Every row gives one point. Examples show where two turns around zero, p and q, send a point. Where does a point land after both, in the order given? Backwards means that the second turn is done in reverse. Each puzzle has new turns, and all numbers are rounded.

Turn p:
[16 -4 48] => [  0 -45  24]
[-17  20 -14] => [-3 28  9]
[ -1  -9 -23] => [  1  13 -21]
[ -4 -24   7] => [-16 -15 -13]
[  5  17 -17] => [16 19  1]
Turn q:
[  2  26 -26] => [35 -4 10]
[-23  -4  -2] => [ 0 23  0]
[  7 -20  37] => [-42  -7  -2]
[ -7  19 -15] => [22  5 11]
[ 21 -21   6] => [-15 -18 -20]
Where do these land?
q, then p backwards: [ 12 -31 -35] => [ 25 -28 -30]
q, then p: [-4 14 43] => [-37 -11  25]
p, then q: [ 9 14  2] => [ -8 -14   3]
p, then q: [-11   2   9] => [-9 10  6]
q, then p: [ -6   1 -19] => [20  1 -2]

Turn p:
[ -5  16  -9   5 -12 -16] => [ -5  18  -3  -7 -16  12]
[-13  10  38  -6  -6  -6] => [ 24 -18 -15 -12 -23  -1]
[-11   3  -2  14  25  23] => [ -5 -18  18 -21  19   3]
[ 25   0  15 -21 -11   2] => [ 25   8  -4  18  -3 -19]
[-11   8 -16   6  -9   7] => [ -8  13  -5 -14   9   8]
[  5  -9  -9  10  -3 -10] => [-10   3   1  13   0  11]
[-14 -29  -9  -8  26  12] => [-26 -26   1   1  19 -17]
[ 26  16   6  -8   3 -15] => [ 15  13  18  12 -19  -8]
[ -1 -16 -14   8 -12   3] => [-11   5 -11  10  14  10]
Turn q:
[11  4 17  6 13  1] => [ 16   0  -8 -15   8   2]
[  8  13  19 -12 -17   1] => [  3 -14  12 -22 -13  -7]
[-14 -17   7   9 -12  -7] => [11  2 20 15 -2  7]
[-23   1  15   0   2 -11] => [ 7 16 15 -4 -9 16]
[ 15  17 -34  -2 -11   2] => [-23  -3 -16   9  -8 -30]
[-28 -12  12   2   2  13] => [ 6 -1  7  9 -9 31]
[14  2  7 11 15  2] => [ 14   1 -14  -7  11  -2]
[ 16  -8 -42 -15   8   0] => [-36  -2 -15  14  21 -16]
Where do these land?
q, then p: [ -2  -6 -17 -17   0  -2] => [-10 -13  -7 -16  -3   5]
p, then q: [ 11 -10   1   4   0   7] => [11  3 -9  2  8  2]
q, then p: [ 0  9 -9  6 17  6] => [-12  15   6  -8   6   0]
q, then p: [  4   0 -20   4 -30  -2] => [ -6  -7 -13  10 -18  26]
p, then q: [ 9 22 13 -9 21 -2] => [ 10 -10  25 -19   6 -10]
p, then q: [ 10  -7 -17 -12  -6  12] => [  3  24 -11  -7   0  -2]
p, then q backwards: [-15   2  15   2  24 -10] => [  4   7  10 -16 -23  15]
p, then q: [  5 -21 -14   2 -13 -17] => [  8  11 -13  21 -18   2]
q, then p: [-22  12  48  19 -12   7] => [ 43  21  -9  26  17 -11]

Turn p:
[ -9  14   5   6  -9   7 -14  -9] => [-11   8 -11   8  -7 -10 -14   2]
[11 -5 -6 -1 -9  9  3 17] => [  5  -5  16   3 -16   7   3   3]
[  8  -4  -4  15  -8  -5 -13 -13] => [ -9  -2 -11   9   1  17 -13  -3]
[ 6 18  3 10 22  6 -8  0] => [-12   1 -15  -7   0  -1   6  25]
[ -7  -8   2   6  -6  -4  -4 -12] => [ -1   4  -7   0   4   4 -11 -12]
[  3  17 -31  -5   1  -2  34  14] => [ -4 -34  31  -8   8 -14   3  12]
[ 12 -48  12 -32  -3  -6  -9  25] => [ 45  22  17   9  -7  24  24 -16]
[ -4   6   3 -14  -9  -4   1 -18] => [  4  -4 -10  13   7 -15  -3 -11]
[ -6  21  10   1  -3 -14  -2  11] => [-19  12   8   9   7 -12   8   5]
[ -6   0  13   8  16   8  24 -15] => [ -7 -10 -16 -27   2 -10  10 -10]
[ -9 -11  -6   7   8   6 -11   0] => [  7   9  -4 -11   0   8 -13   6]
Turn q:
[ 17  17  15   1 -16   3  15  -8] => [  8 -27  17   1  14   4  -8   3]
[ 16 -23   6  -1 -25   8 -18  22] => [  4  -4  -8  24   7 -34   9  20]
[ 13 -20 -13  -4   0  16  11   1] => [  9  -5   1  -1  -2 -10  30  -5]
[ -5  -7 -10  22   5  11  -6   3] => [  3   2 -25   6   1   9  10  -1]
[ -4   5 -12  -8  -3 -15  -2  -2] => [ -3   2   2  -3 -14  -6 -11 -10]
[  2  11 -12  21  17   4  15  18] => [ 16   7  -9  13  10  18   4 -24]
[ -7  -2  -4 -24  16  -1  -6  12] => [  5  28  12  -4 -10  -6   1   1]
[  0  17   1 -11   3  -9 -19 -15] => [  3   2   0 -20  -7  -2 -23   8]
[-12 -14  26  -1  12 -16  10 -11] => [-33   8  12  -9  15   7   2   1]
[-21  17   4   7  -9  -1  -1 -21] => [-11 -14  -3  -6 -12  22 -16   8]
Where do these land?
q, then p: [ 12  -6  17 -20  19  -2 -13  33] => [-31   5  -5   6  15  -7  25  24]
p, then q backwards: [ -6   4  -4   7 -13   9 -13 -20] => [ -6  11  -6  12 -10 -17 -15   5]
p, then q backwards: [ 10 -12   2  -5 -15  10  11 -14] => [  4   8 -23   9  -9  -3  11  -2]
p, then q backwards: [ 10  17   3 -23  17   2  -4  32] => [  1 -20  10 -25  -6  32  -3  10]
q, then p backwards: [ -1   0  11  12 -12  -3   2 -17] => [  9   9 -12  14   4  -2   9 -10]
q, then p: [ -1  12  -5   5 -15 -13   0   2] => [  1   9  -8   6   0  14 -14  -4]
p, then q: [-23   2 -14 -16  30 -21   3   6] => [ 11  33  17 -12  22  -2  -6 -15]
p, then q: [ -9  -9   8  17  -8  20  16 -12] => [ -9  -9   4 -13 -26 -14  -2  12]
p, then q: [11  5 -8 12  7 -4  0 -9] => [ 0 12 -7  5 -8  2 15  2]
p, then q: [ -2 -12 -11  11 -10   3  -1  -1] => [ 2 -1 -6 -6 -1 -4  1 20]

Turn p:
[-15  20  31  27 -31 -11  17  39  17 -20  13] => [ -9  17 -41  13 -25  35  14   1  18 -37  -9]
[ -3 -30 -11 -11   9 -24   1 -18  15 -15  15] => [  4   6  13  -6   6  -1 -44  -7 -18 -14   3]
[  0 -12  -2 -17  21  20 -15  -2 -40  -7 -27] => [-10 -17  20   7  30 -27  11 -23  19  15  13]
[-23  12  -5 -12 -25  16  23   7  24  24  -8] => [ 30  -4 -26   3 -32   9   5 -11   0  23 -10]
[  2  -6  -9   6 -20  20 -18 -25  18   5 -30] => [  9  -9  27  15 -28   3  -7  10  14  26  14]
[ 27  -3  20 -22  28 -24 -26  25  24  25  16] => [-23  11 -18   5   4 -44 -19  31 -15  -5 -36]
[  6   4  26 -19  21 -10 -14 -14 -28  -5  22] => [-38 -10  10  -4  28  -4   1 -11 -18  -3 -20]
[ 26  29 -13   8 -13 -14   5  -3  25 -38 -10] => [ 19  37  22  29  -1  23   7  18   0 -17  -7]
[  5  -1 -20 -11   4 -27 -12 -15 -10  23 -15] => [  9 -15  14   9   1 -25   2   7 -33   3  12]
[ 19 -17 -10  21   3   7  28 -11  -8   4  -7] => [ 11  13  19 -33  -8  -5  11  -4   5  -5  17]
[-16   7  11 -11 -33  12 -18  32  -1  -2  40] => [ -2 -35 -33   5   2  24  -5   9  18 -16 -33]
[-28  -4 -18  42  35  34  28 -14 -36   7  -8] => [ -2   4  -7 -43  23  11  24 -17  11  29  56]
Turn q:
[ 26 -22  -6  31   3  -1 -12 -13 -10 -25 -10] => [  3 -12 -20  -1 -27  -8 -23  26 -26   8   0]
[  1   9 -22 -17  -5 -26 -16  10  23  39 -10] => [-37  35   2  16  16 -13  -1 -14  14   4  19]
[-19   9  44  13 -28  -2   1   8  35 -14 -27] => [ 12 -27   7  26   4 -35   3 -36   3  25 -28]
[ -7   2  11 -10  20  24  -8 -18  10  28  27] => [ 19   8 -24  12   9  23  10  -7  30 -16  13]
[-15  -8  -6   6 -18  16  24  21   6  -2 -22] => [  1  -9  31   0   1  -2  -2   7  14  32 -14]
[-40  -9  -1  11  10 -13 -18  10   4  23 -30] => [ 11  16   8  16  41 -13 -19  -6  -5  28  15]
[ -4   4  23  15  18 -15  21 -27 -10  14  10] => [ 21   4  -2  32   8  14  10   9 -18 -24  -9]
[-12 -40  -2 -35  -6  18 -10   6  -7 -16  44] => [ 13 -30   0 -31  -7   7  27   5  19  -6  49]
[ -8  48 -34  22 -10 -36   2 -21 -10 -18   1] => [-26  11  -1 -11  27 -30 -12  24 -19 -37 -36]
[  6 -25   8   2  14  10   8  -6  10 -33 -13] => [ 16 -15 -15  -7 -17  -2  16  11 -16  28  -5]
[23  0 28 36 35  9 22  9 -6  1 21] => [ 47  19   1  14 -38  13  -1   6  -9 -16 -15]
[ 23  14 -25 -47 -32  11 -12  -4 -23  13  15] => [-53 -12   3 -26  -2  28  -2 -11  20 -25  16]
[ 26  18 -18 -28  -3   6  -1  24 -21 -11  -4] => [-27  10  12 -39 -16  17  -3 -13  -5  -3  -4]
Where do these land?
q, then p: [-17  -9  27 -31 -18  12 -20 -22  -7  34  16] => [ -7  16  13 -39  12  25 -40   9  11  16  10]
p, then q backwards: [ 33  19   8 -13   8   8   1  11  31 -16  -1] => [  1  25 -16  24  17   1  28   4  19  14  -9]
p, then q: [ 10 -35 -14  20 -10 -24   0   9 -30  13  -1] => [  3 -22   4 -21 -16 -17  34   2 -22 -12  22]
p, then q: [  7 -29   8   9   3 -20  37  32  -1 -23  -2] => [-20 -10 -29 -28   2 -24  23   1 -12 -16 -27]
q, then p backwards: [  6  -7  26 -19   5  21  -6  22   4 -31 -29] => [-21   0   4 -22  -6  25  27 -26  -5  30   0]
p, then q: [ 46   4  32   7   2  -5  37 -17 -34 -30  -2] => [ 17 -27  -1   3  23  14  41 -22 -18  -1 -51]
p, then q backwards: [  4  14 -22 -19 -13  11 -10 -15  -9 -25  19] => [-28   6  15   3  -2  16  24  -9 -24  11 -12]
p, then q: [-15   9   2 -13  29  -7   9 -15   3  36 -26] => [-17  13  20  20  20  15 -10  11  -9 -36  14]
q, then p backwards: [-20  30 -12  22  26 -38 -15 -23   0   7   5] => [ 13   8 -12 -12  36 -40   3  32   6 -16  12]
q, then p: [-16  14 -13  -2 -20  15 -18 -21  31  -2  -4] => [ 18  17 -11   7  -2 -15 -32   9 -16   8  25]
p, then q: [-21  20 -30  28 -18  -6  -4  23 -16  24   1] => [ -2   7  24 -20 -37   6  12  36  13  -2  15]
q, then p: [-16 -30 -12  11   7  34 -12  15  28  13  23] => [ 17  16 -12 -10 -19  -4 -19  43  -9  -5 -33]

Turn p:
[ 26 -17  24 -10 -35  20   0   8  15  30   6 -11] => [ -8  -1 -20 -17  28  32 -31  15  -1   1  28   7]
[ 11 -13  18 -11 -17   2 -17   5  10  21  31  11] => [  8  -6 -10  -7   7  25 -43   1   9   1   2 -13]
[  2 -19   6  -9  -2 -16  -3 -12 -12  10 -15  11] => [ 20  -7  -3 -19   0   6   3 -10 -18 -15   0  -1]
[ 20 -11  12  21 -22   0 -24 -15  -3  11  10  18] => [ 17 -11  -1   1  11  35 -21 -13 -11  16 -10  11]
[  4 -27  12   4 -13  -2 -37  27   0  12  -1  21] => [  9 -26  -6 -23  -2  23 -20 -32  16  10  11  -2]
[-10  25 -22  -2  38 -10  34  -9 -23 -16  16 -23] => [  0   6   4  23  -1 -51  24  30   0  -7 -28 -10]
[-29  -2 -29  10   7  12  32  -5  22  -7   9  17] => [-25   2  14  24 -23   6  11  10  15 -34 -16  10]
[-30  15  10   1  13   1   2  -5 -15  -1 -20 -19] => [  3  20  11  -4   7 -36   9 -12   0  -6   5  14]
[-16  26 -12  -9  -7  16  26  -5  -8 -30  13 -12] => [ -5  26  25  13   1 -11  18  33  19   1  -6  -1]
[-11  29 -14  -4   8 -28   6 -12   5 -10  -3 -45] => [ -4  42 -24  12   4 -31  24   3  -5   6 -13 -10]
[  2   4 -27  -1   9  -2 -15   6 -21   3 -29  -7] => [-11  -7   0 -28  -3 -17  25 -12  -9  13 -13   5]
[ 14  15   5  -2   2 -34  -4  13 -14  -6 -18  28] => [ 11 -15  13  -1   7   3  20 -25 -16   5   2 -35]
[  6 -16   1 -12  11 -12 -17  -8  -3 -22 -17  -5] => [ 23   1  -8 -13 -24  -5  14  -5 -10  11   9  -1]
[ 17 -26  24  23 -16  13   2  14  17   8  11  -6] => [  2 -18 -21  14  15  25 -18   2  12   3  24  19]
[-8 18 -8  2 24 40 17 -5 30 -3  6 23] => [-38  -3  29  26 -27  -3 -16  15  -4  -8   5   9]
Turn q:
[  1  14  -4 -19  -6  -9  16   0  14 -20  13 -17] => [ 24  -7  -8   3  -2 -10 -11  -2 -28  -9  14   0]
[ -5  -2  15 -15   8  -6 -26 -35  -4  18  -1   2] => [ 12  -5   7  -7  11  13  -3  22  14  -3 -28 -28]
[ 14 -13  -7  20 -14  -5   0  13  14 -29  21  -3] => [  7  17   0 -21 -14  11 -10 -25 -17   5  14  19]
[  5  21   0  13   8  11 -12 -16  -9   5 -29   6] => [  1  -1  16   4  14  -5  26  11  16 -10 -19  14]
[-10  28 -16  16 -10  16 -32   8 -48  22   0  23] => [-27  19 -25  -7  37  14  34  25  29  -6   3  13]
[ 12 -14   6  -9  38 -12  22  19  28 -17  16 -16] => [  3 -29  22  -4 -32  -1  -7 -12 -33  11  23 -10]
[ 31 -21  12 -36   7 -15  10   8  21   1 -13 -13] => [  0 -35   0   8 -19  -4 -21  -9 -31  14 -27  -6]
[-27  22   4  19 -16 -10 -21   0 -15  26 -18  24] => [-12  18 -16  12  -1  12  14  26  40 -24  -9   8]
[-33   2 -39   7 -11  22 -16  -8   2   6  -6  30] => [-21  22  -8 -28  13 -30  -1   9  34 -23   5   2]
[ -4 -24   7 -21  17 -18   0 -13  -4   3 -26 -36] => [ 26 -25   1   8 -18 -15  -2  11   5  34 -21 -16]
[ 17  -8   0   9  -8   1  27   0  15  12  22 -20] => [ -1  11  17  15   0   4 -28  -2 -23  17  13   5]
[-8 -1 20  5 -7 27  2 19  0 -9  4 -1] => [-10  20  -4  11  -3  -3  18 -22 -10  -1   5 -12]
[  7  -4   3  10  -6   0  31   4 -15 -19  17  20] => [ -1  -5  -1   7  14  13  -9 -33   4  -4  26   9]
Where do these land?
q, then p backwards: [-16  -1  20  19  -7  -2   7  -4   0  -5 -23  34] => [-40  -9  -8  16  -6  -9   7  15  13  -6   9  12]
p, then q: [ -5 -35  -3 -35  24  24 -23 -11 -12 -16  10 -13] => [-17  -3 -46  -8  -6  12 -26  -1 -25 -10 -27  13]
q, then p backwards: [  5 -11 -25 -34  13  37 -10  -6   3 -10 -27 -11] => [  3  21 -17  -2  33 -10  -6  11 -43  16 -11 -16]
p, then q backwards: [  0   2 -25  29 -19  18 -11 -11  -2 -12 -14  18] => [ 37  -5  13  30   9  -3 -11  10  -7   1 -15   3]
p, then q backwards: [ -7   8   7  26 -12 -32  20  36  -5  -9   4  -5] => [-19  10  22  -5   4  20  14 -10 -42  -7 -13  15]
p, then q: [ 36 -24 -11 -34  17  32 -28  -5  -9  12   2  -5] => [-32  -4 -56 -11   1  -2 -12  11  -5  17 -21 -16]
p, then q backwards: [ -7  -3   0  -2  -9 -28  12  17  -2  28  19   5] => [-10   2  13 -27 -11   6  -3 -18  -9   0   4  30]
q, then p: [ 15 -13  16   5 -15  -8  12  -9   3   2  10 -14] => [ -3  -5   6  -6  11   1 -15  -8 -16  21  -5  16]
q, then p: [ 23 -26   6 -39  10  17 -11  -6  24   7  -7  -3] => [ 23  11 -14 -39   9 -21  16 -18 -12  -6   9  15]
p, then q: [ 17   5  15  -3  22 -43   1  -3  -4   1   7   0] => [19 -5  7 -5  8  6 -1 12 -1 40  1 26]
p, then q: [-15  16  -4  34  12  33  10   2  -3  -2  -5   2] => [ -7   4  10   8 -22  20  -2 -10  34 -23   4 -10]
q, then p: [-17  17  -6  14   0  12   3  -5  30 -26   6  30] => [ 31  26  16  20 -16   6   7  17   3  12   7 -20]
q, then p: [-10  18 -15   2  -8 -16  26 -12  -7   8   5  -7] => [  0 -24  -9  17 -10   7 -11  -9  11  19  -8 -11]
q, then p: [ -5  33  15 -10 -16 -13   2  12 -22   3  16 -14] => [-19 -29   4  11   4  -6  13  18  14  16 -21   9]
q, then p: [-14  13  10  25 -12 -32 -11   4   6  19  -1 -17] => [-30  -8  15   6  18  25   1  -3  18  22  10  -5]
